Rows are points. Each copy is the shape, with its points in the same order, stretched, turned, moved and blurred by noise. Say if it was mirrored as well.

Shape, 6 rows:
[[-62  41 -30]
 [  1  20  14]
 [ 13  -5 -71]
 [ 48  27  39]
 [  5  -4  20]
 [ 27 -25   9]]
Copy 1:
[[ 68   9 -49]
 [ 23  18  10]
 [-26  28 -60]
 [ -5  34  61]
 [  8  -8  19]
 [-29 -13  17]]
Copy 1 is: mirrored
Copy 2 (6 x 3):
[[-44  53 -15]
 [ 19  -2 -17]
 [ 17  37  60]
 [ 67 -22 -28]
 [ 13 -18  -2]
 [ 25 -33  30]]
Copy 2 is: mirrored
Copy 3 (6 x 3):
[[-23  52  71]
 [-25  16  -1]
 [ 54  16  28]
 [-30  21 -52]
 [-20  -8   0]
 [  3 -29 -19]]
Copy 3 is: mirrored

Shape, 9 rows:
[[ 55   5  30  33  18  58]
 [ 22  35 -33  56  15  31]
 [ 21   6   7  17  -1  50]
 [-10 -16 -36  28  -2 -14]
 [ 23  63 -43  -5  17 -27]
 [-25  16  49  -7  18 -20]
 [ 28 -24 -55  27 -24  11]
 [-32 -12 -26   5  51 -22]
 [-34  20 -20  -2  24  75]]
Copy 1 (9 x 6):
[[ 19   4  26  31  49  72]
 [ -8  36 -26  50  38  34]
 [-21   2  -1  23  26  43]
 [-36   5 -19  28  35 -24]
 [  6  65 -29  -9   7 -19]
 [-52  28  46 -20  20  -7]
 [  2 -29 -32  49  22 -14]
 [-43  16  -5 -13  65 -36]
 [-63   6 -40 -14  36  56]]
Copy 1 is: only turned
Copy 2:
[[ 58  10  60  42  43  -6]
 [ 16  47   3  59  28  16]
 [ 17   4  38  33  42  -4]
 [-15  -1 -11  21 -18  25]
 [  0  73 -30 -12   9 -23]
 [-27  30  67 -34 -12   8]
 [ 12 -25 -35  44   4   1]
 [-14  18  -1 -35  -9  62]
 [-27   4  22   8  89  39]]
Copy 2 is: mirrored
Copy 3:
[[ 49  -3  32  48  29  58]
 [  3  29 -27  67  19  38]
 [  7  -1  23  36   0  48]
 [-29 -18 -26  29   2 -20]
 [ -7  67 -39 -14  18  11]
 [-35  18  55  -7  42 -17]
 [  7 -26 -39  33 -32   6]
 [-54 -19 -28  -1  48  -9]
 [-64   0   4  34   5  84]]
Copy 3 is: only turned
Copy 4:
[[ 51  16  20  43  35  13]
 [ 32  50 -40  47   0 -16]
 [ 34  14  -5  24   4  21]
 [  6  -4 -49   2 -23 -30]
 [ 25  79 -42 -36  -5 -36]
 [-42  21  16 -25   8  -4]
 [ 56  -8 -51  13 -32 -22]
 [-31   9 -65 -22  26 -29]
 [  2  33 -54  17  11  60]]
Copy 4 is: only turned
